Each wall is flat, endless, passes through zero and stands at right angles to its row. A trip goes straight from one point to another. Which walls does it cross, in order?

Walls:
(1): [-.10,.57,.09]
(2): [-.22,.54,-.19]
(3): [-.28,-.65,.07]
(4): [.09,-.08,.19]
(5): [-.44,.41,.20]
(6): [-.02,-.13,-.33]
(7): [.59,.37,.19]
(8): [.53,.94,.69]
(9): [-.16,-.09,-.16]
(10): [.23,-.01,-.21]
Trips:
[.24,.18,.09] to [.04,-.51,.33] => 2, 1, 3, 10, 8, 7
[.64,.23,.38] to [.29,-.40,-.46] => 1, 6, 8, 3, 9, 4, 7

Walls:
(1): [.32,-.68,.56,-.04,.12,.05]
(2): [.03,.15,.40,.58,.16,.10]
(3): [.10,.15,.00,.65,-.27,.24]
(4): [-.15,-.10,-.36,-.15,.29,-.36]
(5): [.42,.08,-.14,-.33,-.36,-.07]
(6): [.40,.03,.29,.09,-.21,-.25]
(7): [.08,.01,-.10,-.02,.49,.20]
(8): [-.37,.01,.14,.37,.18,-.11]
(9): [-.45,.04,-.13,.18,-.06,.00]
(10): [.04,-.18,-.60,-.15,.05,.57]
Trips:
[-.39,-.16,-.11,.05,-.17,.35] to [.15,-.11,.05,-.19,-.20,.18] => 8, 1, 5, 9, 3, 6
[-.04,-.02,.17,-.17,.52,.55] to [-.47,-.22,-.31,-.14,-.28,-.01] => 9, 2, 4, 1, 7
[.03,-.07,.10,.00,-.29,-.73] to [-.14,-.73,-.07,.34,-.44,.04] => 9, 3, 4, 5, 10

Walls:
(1): [-.30,.27,.19,-.20,-.19,.52,.01,.34]
(2): [-.16,.10,.39,-.15,.00,.17,-.34,.14]
(3): [.17,-.13,.17,.06,.13,.35,.00,-.31]
(4): [-.63,.64,.02,-.15,.10,-.17,.45,.27]
(5): [.19,.12,-.41,-.01,-.51,.07,.23,-.04]
(6): [.94,.47,-.20,-.16,.58,.33,-.40,-.14]
(7): [.27,-.07,.21,.14,-.14,.27,.27,-.72]
Trips:
[.06,-.27,-.11,.52,.08,.18,-.27,.31] to [-.30,-.12,-.27,.01,.19,.64,-.09,-.17] => 1, 7
[-.39,-.04,.09,.03,.01,.26,.05,-.05] to [.31,-.03,-.28,.40,.06,-.11,.40,-.18] => 2, 5, 1, 4, 6
[.39,.23,-.16,.07,.22,.19,-.44,.57] to [-.03,.15,.00,-.32,-.16,.16,.07,-.19] => 5, 3, 4, 7
[.01,.23,-.07,.05,.33,-.22,-.48,.54] to [-.11,-.54,.01,.28,.44,.06,-.24,.19] => 1, 4, 3, 6
[-.10,.16,-.47,.04,-.03,.25,.25,.09] to [-.02,-.14,.02,.01,.05,.12,.43,-.03] => 6, 7, 3
[.03,.03,.04,-.08,-.06,-.14,-.55,.30] to [.11,-.07,.21,-.09,.11,-.31,.26,-.03] => 1, 6, 4, 2, 7
[.22,-.40,.09,.00,-.17,.34,-.07,-.05] to [-.19,-.11,-.06,-.05,-.50,-.13,-.48,-.04] => 6, 3, 7
